Every row gives one point. The points of each table are mixes of a few directions, plus a little noise. How many directions does each table use, and how many do they share? Where both have some left over, give the other angles between the two spaces (their principal angles), to ten degrees, smallest first.

First:
-214; -121
302; 171
85; 49
-174; -98
Second (7 x 2):
47; -286
10; -63
-43; 250
14; -86
-31; 180
53; -318
-55; 319
Directions: first 1, second 1, shared 0; angles 70

First (7 x 4):
12; 98; 48; 51
-105; 5; 238; 134
-120; -489; -173; -201
78; 293; 87; 114
-77; 121; 228; 152
58; -7; -179; -100
115; -27; -283; -162
Second, 5 rows:
193; 44; 143; -218
42; 31; 35; -106
-103; -139; -109; 459
-277; 19; -181; 94
151; 53; 116; -220
Directions: first 2, second 2, shared 0; angles 70, 80

First:
-127; 83; -261; -121; 162; 15; 55; 43
-87; 57; 234; 498; 23; -183; -276; 47
141; -182; 98; -169; -44; 33; 167; -80
118; -249; -24; -314; 69; 24; 297; -91
145; -276; 1; -321; 84; 15; 309; -101
87; -38; 82; -44; -136; 53; 9; -21
51; 215; 72; 56; -362; 179; -204; 33
-112; 228; -145; 38; -66; 66; -141; 76
-237; 129; -52; 368; 269; -197; -198; 99
Second (8 x 8):
53; -451; -88; -204; 31; -125; 189; -214
-32; 235; 48; 109; -9; 72; -106; 111
-16; 217; 43; 94; -11; 58; -79; 100
-19; 149; 27; 74; -2; 31; -73; 73
68; -766; -128; -334; 48; -218; 327; -361
-24; 220; 44; 84; -10; 56; -98; 97
-37; 309; 58; 134; -18; 79; -132; 142
-15; 88; 10; 50; -3; 28; -44; 36
Directions: first 3, second 1, shared 0; angles 30

First, 9 rows:
-184; 125; -65; 348; 222; 184; 123; -188; -151; -90; -117
-103; -187; 84; -103; -93; 119; -191; -62; 421; 150; 256
-89; -12; 1; 85; 43; 101; -13; -77; 74; 20; 32
0; 34; -22; 26; 20; -7; 30; 5; -62; -24; -40
185; 153; -66; -26; 8; -217; 162; 137; -394; -137; -227
275; -158; 79; -503; -322; -292; -152; 280; 152; 110; 147
-110; 65; -35; 207; 127; 122; 59; -107; -66; -45; -57
104; 199; -79; 113; 94; -118; 186; 59; -419; -154; -258
-84; -204; 96; -140; -111; 108; -209; -44; 436; 167; 268
Second, 9 rows:
-303; 106; -59; 475; 290; 321; 96; -290; -49; -59; -73
1; -196; 91; -246; -173; 5; -193; 39; 372; 152; 243
32; -103; 53; -157; -102; -24; -99; 49; 174; 72; 118
-170; 39; -21; 235; 138; 180; 29; -159; 19; -17; -11
255; -136; 74; -462; -287; -267; -130; 259; 130; 92; 119
142; -1; 7; -161; -90; -151; 6; 123; -74; -14; -24
174; 247; -117; 90; 84; -204; 245; 116; -555; -199; -338
-50; -54; 19; 4; -2; 64; -49; -41; 125; 41; 72
-86; 103; -50; 219; 141; 96; 97; -93; -143; -74; -111
Directions: first 2, second 2, shared 2

First (9 x 14):
-84; -53; 170; -133; -24; 348; -114; 207; 105; 52; 305; -134; -234; 177
73; 159; 60; 110; 107; -79; 199; -4; -78; 32; -339; 222; 80; -56
-70; 51; -93; -88; 11; -117; -47; -96; -162; -220; 201; -414; 194; -15
-124; -496; 137; -126; -300; 487; -289; 185; 305; 42; 510; -81; -167; 49
112; 160; -36; -187; -76; -193; 97; 53; -146; -95; -131; -209; 150; -154
115; 15; -112; 39; 26; -193; 38; 22; -11; 253; -160; 177; -59; -28
53; 4; 93; 213; 102; -8; 221; -6; -37; 93; -347; 354; 148; -81
-58; -56; -57; 61; 103; -21; -37; -24; -81; 78; 163; -116; 55; 84
-19; 217; -156; 116; 56; -222; -65; -347; 101; -235; -201; 201; -169; 25
Second (8 x 14):
-89; 70; -146; 11; 0; 84; 15; 29; 57; 4; -10; 30; 28; -106
-142; 106; -222; 10; 3; 121; 31; 52; 85; 8; -16; 40; 48; -157
-452; 333; -676; 43; 13; 378; 102; 168; 275; 21; -38; 139; 136; -491
56; -41; 88; -3; -1; -53; -15; -21; -37; -3; 14; -20; -15; 66
151; -115; 236; -15; 2; -127; -37; -57; -88; -4; 10; -51; -57; 169
458; -341; 686; -45; -4; -381; -103; -167; -278; -16; 39; -139; -146; 492
126; -99; 199; -14; 1; -112; -29; -42; -76; -4; 12; -40; -39; 144
-111; 85; -169; 7; 4; 96; 31; 43; 72; 5; -6; 30; 32; -123
Directions: first 6, second 1, shared 0; angles 80

First, 11 rows:
-85; 48; -84; 99; 73; -142; -46; 169; 114; 207; 158; 22; 136; -191; 27; 18; -83; -226; 143; 37
219; 185; 31; -50; 82; 58; -30; -215; -84; -242; 23; 132; -105; 156; 113; 15; 28; 135; -216; 198
310; 391; -294; -47; 9; -104; -50; 30; 320; 0; 253; 131; 58; 153; 158; 359; -176; -288; 199; 140
-119; 112; 134; -31; 17; 286; -106; -23; -353; -193; -133; 115; -14; 54; 128; -150; 142; 239; -277; 189
-277; 86; -40; 104; 54; 18; -129; 297; -63; 218; 99; 61; 217; -244; 93; -58; -14; -174; 95; 95
51; -221; 200; 4; -16; 28; 125; -176; -81; -130; -206; -124; -162; 87; -149; -120; 88; 245; -169; -142
-95; -350; -1; -208; -131; 13; 24; -202; -172; -52; -71; -71; -107; -15; -124; -174; 90; 175; 3; -146
-36; 76; -120; 231; 255; -425; -51; 181; 262; 367; 368; 63; 201; -409; 45; -2; -168; -409; 188; 131
158; -146; 136; 10; 19; -49; 124; -204; 18; -128; -119; -86; -166; 102; -118; -37; 37; 162; -135; -92
5; -179; -257; -243; -147; -145; -21; -105; 91; 104; 171; -9; -2; -45; -53; 41; -58; -129; 272; -124
-128; -3; 291; 129; -219; 464; 146; 251; -63; -140; -538; -241; -59; 336; -116; 113; 120; 270; -107; -270
Second:
-128; 35; -100; -56; -215; 221; -32; -89; 71; -37; -127; 6; -79; -12; -25; -15; -94; -5; -46; 80
192; -35; -20; -325; 90; -70; 3; 60; -230; -149; 99; -1; 140; 136; 32; 56; 243; 129; 191; -112
-304; 284; 222; 621; 193; 283; -135; 558; -21; 262; -111; 126; 143; 78; 249; -26; -106; -243; -296; -3
252; 99; 181; -376; 393; -82; 201; 439; -222; -205; -51; -209; 301; 9; -24; -6; 503; 196; 208; -41
-50; 22; -12; 52; -280; -225; -14; -222; 34; 21; 79; -72; 54; -225; -165; 278; -110; 142; 315; 116
154; -73; -67; -159; 122; 27; 17; -97; 100; -103; -17; 43; -2; -21; -54; -198; 19; -95; -98; -12
-147; -76; -122; 6; -283; 82; -52; -215; -6; 48; 4; 32; -216; 100; 38; 72; -146; 45; -32; -6
60; -51; -173; -95; -94; 153; -171; -195; 33; -78; 38; 210; 17; 73; 20; -116; -124; -151; -73; -48
-30; -209; 95; 335; 83; -384; 185; -240; 241; 238; 88; -136; -361; -137; -80; -42; -191; -20; -177; 26
Directions: first 5, second 6, shared 2; angles 50, 70, 90

First (9 x 32):
176; -66; -3; 20; -18; -90; -95; 24; -86; 191; 35; 14; -57; -60; 5; -109; 2; -8; 11; -52; 85; 51; -101; -72; 49; 2; -70; 8; 127; 35; -86; -40
-444; 216; -28; 112; -102; 439; 69; 117; 65; -435; -152; 54; -143; 77; -102; 293; 139; 221; -48; 98; -419; -89; 288; -72; -314; -99; -63; -140; -45; -305; 278; 248
666; -284; -49; 100; -69; -346; -377; 122; -365; 737; 79; 79; -279; -240; 26; -449; 68; -3; 32; -179; 276; 172; -417; -277; 158; 24; -280; 3; 546; 138; -285; -129
261; -104; -8; 32; -24; -139; -160; 58; -146; 292; 31; 35; -133; -106; 8; -173; 32; 0; 15; -75; 102; 81; -171; -121; 63; 7; -125; -9; 227; 50; -112; -46
-90; -3; 85; -243; 189; -236; 281; -278; 277; -156; 104; -145; 480; 149; 78; 62; -253; -291; 27; 40; 237; -45; 49; 369; 258; 110; 346; 177; -450; 242; -70; -192
-6; 5; -11; 50; -45; 49; -56; 63; -46; 30; -22; 29; -96; -32; -15; -7; 47; 65; -5; -3; -55; 7; -11; -73; -53; -36; -74; -41; 99; -51; 27; 48
-219; 81; 50; -107; 87; 31; 193; -122; 189; -257; 2; -73; 228; 130; 22; 133; -93; -87; -1; 62; 2; -53; 131; 192; 40; 40; 191; 56; -301; 38; 74; -20
-165; 58; 38; -112; 90; -27; 169; -118; 172; -198; 22; -58; 229; 100; 26; 96; -91; -103; 13; 52; 29; -48; 104; 189; 58; 42; 176; 57; -269; 50; 30; -41
-199; 110; -41; 114; -109; 296; -31; 130; -47; -200; -109; 68; -206; -5; -69; 130; 135; 203; -24; 46; -280; -48; 121; -134; -228; -94; -136; -114; 107; -220; 165; 174
Second, 8 rows:
-288; 50; -90; -259; 345; -142; -19; 34; 11; 51; -253; -39; 35; 333; 199; -18; -180; 233; 118; -517; 275; 183; 320; 213; -125; -409; -335; 182; 312; -172; -147; -18
-345; 60; -108; -311; 413; -169; -23; 40; 13; 61; -303; -47; 42; 399; 239; -22; -216; 279; 141; -618; 329; 219; 383; 255; -150; -489; -401; 218; 373; -206; -177; -21
263; -46; 83; 237; -315; 129; 18; -31; -10; -47; 231; 36; -32; -304; -182; 17; 164; -212; -108; 471; -250; -167; -292; -195; 114; 373; 305; -166; -284; 157; 134; 16
30; -5; 9; 27; -36; 15; 2; -4; -1; -5; 26; 4; -4; -34; -21; 2; 19; -24; -12; 53; -28; -19; -33; -22; 13; 42; 35; -19; -32; 18; 15; 2
-18; 3; -6; -17; 22; -9; -1; 2; 1; 3; -16; -2; 2; 21; 13; -1; -12; 15; 8; -33; 17; 12; 21; 14; -8; -26; -21; 12; 20; -11; -9; -1
-80; 14; -25; -72; 96; -39; -5; 9; 3; 14; -70; -11; 10; 92; 55; -5; -50; 64; 33; -143; 76; 51; 89; 59; -35; -113; -93; 50; 86; -48; -41; -5
256; -44; 81; 231; -306; 126; 17; -30; -10; -45; 225; 35; -31; -296; -177; 16; 160; -207; -105; 459; -245; -162; -285; -190; 111; 363; 297; -162; -277; 153; 131; 16
183; -32; 57; 164; -218; 90; 12; -22; -7; -32; 160; 25; -22; -211; -126; 12; 114; -147; -75; 327; -174; -116; -203; -135; 79; 259; 212; -115; -197; 109; 94; 11
Directions: first 2, second 1, shared 0; angles 90

First (8 x 32):
-14; 79; 16; -41; 5; -14; 46; -9; 7; -7; 13; -25; 7; -45; 18; 10; -24; 35; 33; -31; -10; 11; 39; -36; 36; 34; -40; 5; 32; -20; -22; -16
97; 207; 162; -172; 168; -20; 199; -4; -39; -59; -27; -245; 92; -223; 53; 150; -11; 121; 36; -160; -265; -62; 124; -138; 155; 89; -175; -182; -12; -28; -112; 140
-286; -144; -306; 219; -367; -18; -266; -31; 117; 109; 117; 456; -183; 317; -43; -307; -76; -132; 55; 236; 564; 189; -119; 163; -205; -59; 228; 438; 162; -17; 163; -393
-176; 48; -140; 51; -188; -34; -69; -31; 73; 49; 84; 204; -87; 95; 7; -149; -80; -14; 83; 77; 285; 119; -1; 30; -53; 24; 56; 242; 139; -41; 50; -238
140; 115; 165; -134; 190; 1; 161; 11; -56; -59; -53; -248; 97; -187; 32; 163; 27; 86; -12; -137; -296; -92; 82; -103; 124; 48; -139; -224; -68; -1; -96; 193
184; -439; 4; 187; 86; 99; -197; 65; -81; 3; -120; 8; 16; 185; -102; 41; 175; -174; -221; 116; -117; -130; -206; 171; -154; -194; 182; -171; -251; 127; 89; 232
200; -500; -4; 218; 86; 111; -231; 73; -88; 7; -132; 22; 13; 218; -116; 37; 196; -201; -247; 137; -117; -142; -236; 197; -179; -223; 212; -180; -281; 144; 105; 250
-143; 636; 103; -327; 15; -125; 357; -77; 66; -44; 117; -171; 43; -358; 151; 55; -207; 279; 273; -237; -44; 107; 317; -286; 278; 281; -323; 72; 278; -163; -177; -170
Second:
-67; 89; -42; -23; -56; -28; 8; -35; 47; 21; 41; 47; -20; 0; 25; -34; -58; 30; 55; -6; 92; 49; 34; -14; 10; 42; -21; 92; 78; -33; 1; -109
223; -268; 112; 60; 199; 72; -49; 52; -97; -40; -127; -161; 70; 27; -57; 151; 164; -87; -179; -2; -290; -156; -102; 74; -45; -116; 51; -279; -237; 96; 5; 308
73; -92; 33; 22; 60; 30; -27; 23; -31; -6; -34; -45; 26; 16; -20; 48; 48; -22; -62; 1; -99; -50; -37; 16; -13; -46; 13; -102; -73; 38; 12; 110
-433; 489; -197; -112; -357; -136; 86; -112; 190; 70; 239; 283; -131; -38; 95; -256; -276; 144; 333; -5; 519; 294; 187; -114; 70; 213; -95; 515; 434; -186; -5; -565
98; -107; 46; 21; 89; 30; -21; 41; -44; -13; -49; -65; 24; 14; -22; 50; 69; -34; -64; 1; -120; -69; -37; 30; -23; -43; 22; -105; -109; 46; 9; 120
-188; 220; -98; -43; -170; -72; 47; -52; 81; 28; 105; 131; -56; -13; 52; -132; -126; 61; 161; -2; 240; 136; 79; -64; 39; 112; -41; 231; 214; -83; -12; -268
-407; 474; -198; -109; -328; -128; 88; -109; 169; 68; 215; 266; -132; -46; 92; -239; -258; 131; 309; 5; 487; 272; 187; -113; 68; 207; -77; 476; 406; -164; -16; -523
141; -160; 65; 34; 114; 37; -21; 34; -52; -26; -61; -91; 46; 16; -29; 88; 94; -41; -108; -1; -162; -106; -61; 30; -20; -67; 35; -166; -151; 56; 7; 189
103; -93; 45; 18; 61; 36; -20; 33; -34; -9; -48; -56; 32; 18; -16; 47; 37; -40; -69; -3; -108; -60; -50; 20; -20; -58; 14; -106; -95; 36; -3; 133
467; -547; 218; 113; 368; 156; -85; 103; -206; -71; -245; -316; 149; 38; -127; 276; 314; -159; -362; -7; -566; -327; -221; 126; -88; -242; 103; -554; -483; 187; 17; 617
Directions: first 2, second 1, shared 1
